Every row gives one point. Before rounding, the points of a table are all equally far from one centre. They may lie mostly on one side of it. Write the centre, to within rounding.
(in the rows, 128 means zero)

Points:
[[ 95  90 122]
 [ 63 130 164]
 [ 76 145 126]
 [110 115 111]
 [ 95  90 121]
 [120  95 134]
 [ 70 120 116]]
Centre: [ 94 119 146]

Points:
[[111 132  87 153 169  54 111 148 142]
 [127  83 139 167 148 162 142 138 104]
 [ 84 104  79 153 139  86 161 115 159]
 [120 121 135 134 195 138 129  98 149]
 [148 154  93 186 142 123 150 130 115]
 [115 103 132 181 172 134 129 107 129]
 [123 149  59 155 141 131 163 130 126]
 [ 49 131 105 146 118 127 159 139 144]
 [139 124 124 204 130 116 138 175 115]
 [ 69 164 133 123  99  77 145 149 152]
 [ 99 120 108 120 197 123 183 115 111]
 [133 141 156 159 130 108 150  81 136]
 [ 89 120 129 203 148 101 155 174 132]
 [132 177  93 120 111  96 167 118 108]
 [120 177 103 164 144  95 159 140 180]
 [ 88 155 107 152 117  53 147 132 115]]
Centre: [122 123 128 126 141 107 147 153 134]

Points, 20 rows:
[[139 222 181 123 108 138 158 145 123 103 113 135 138 130]
 [124 189 171 107 120 128 152 173 148  93 132 128 165 152]
 [163 169 155  77 142 139 146 168 165  95 135 108 135 122]
 [162 182 199  78 122 124 157 130 121  89  76 134 141 116]
 [171 151 166 117 119 174 155 141 135  79  96 100 151 134]
 [157 131 172 131 120 144 127 150 114  77 118 152 175 129]
 [154 148 150  86 172 104 152 134 115 109 136 103 173 134]
 [123 198 167 118 141 159 157 126 148 114 102 121 112 150]
 [126 178 157 139 107 152 140 116 158  76 127 122 159 136]
 [154 176 186  95 159 147 127 140 138 104 108 167 138 140]
 [174 179 161 112 122 151 146 150 127  80 143 109 167 126]
 [157 174 112 103 137 139 178 132 165  97  71 122 179 106]
 [176 165 173  72 155 106 175 137 167 100 122 139 162 123]
 [180 169 176 107 163 133 153 145 136  81 115 156 143 137]
 [158 201 159 139 122 134 155 160 118  90 124 150 180 114]
 [159 174 166  89 141 154 133 128 141  84 102  91 148 132]
 [174 201 131  98 135 114 167 135 156  98 122 149 161 153]
 [162 185 163  92 118 136 136 120 126  84 158 137 121 111]
 [190 168 140  71 101 122 156 147 142 112 101 165 164 150]
 [181 156 161  96 134 169 159 124 105  80 131 123 168 120]]
Centre: [141 153 149 108 121 129 161 131 133 124 111 137 148 116]
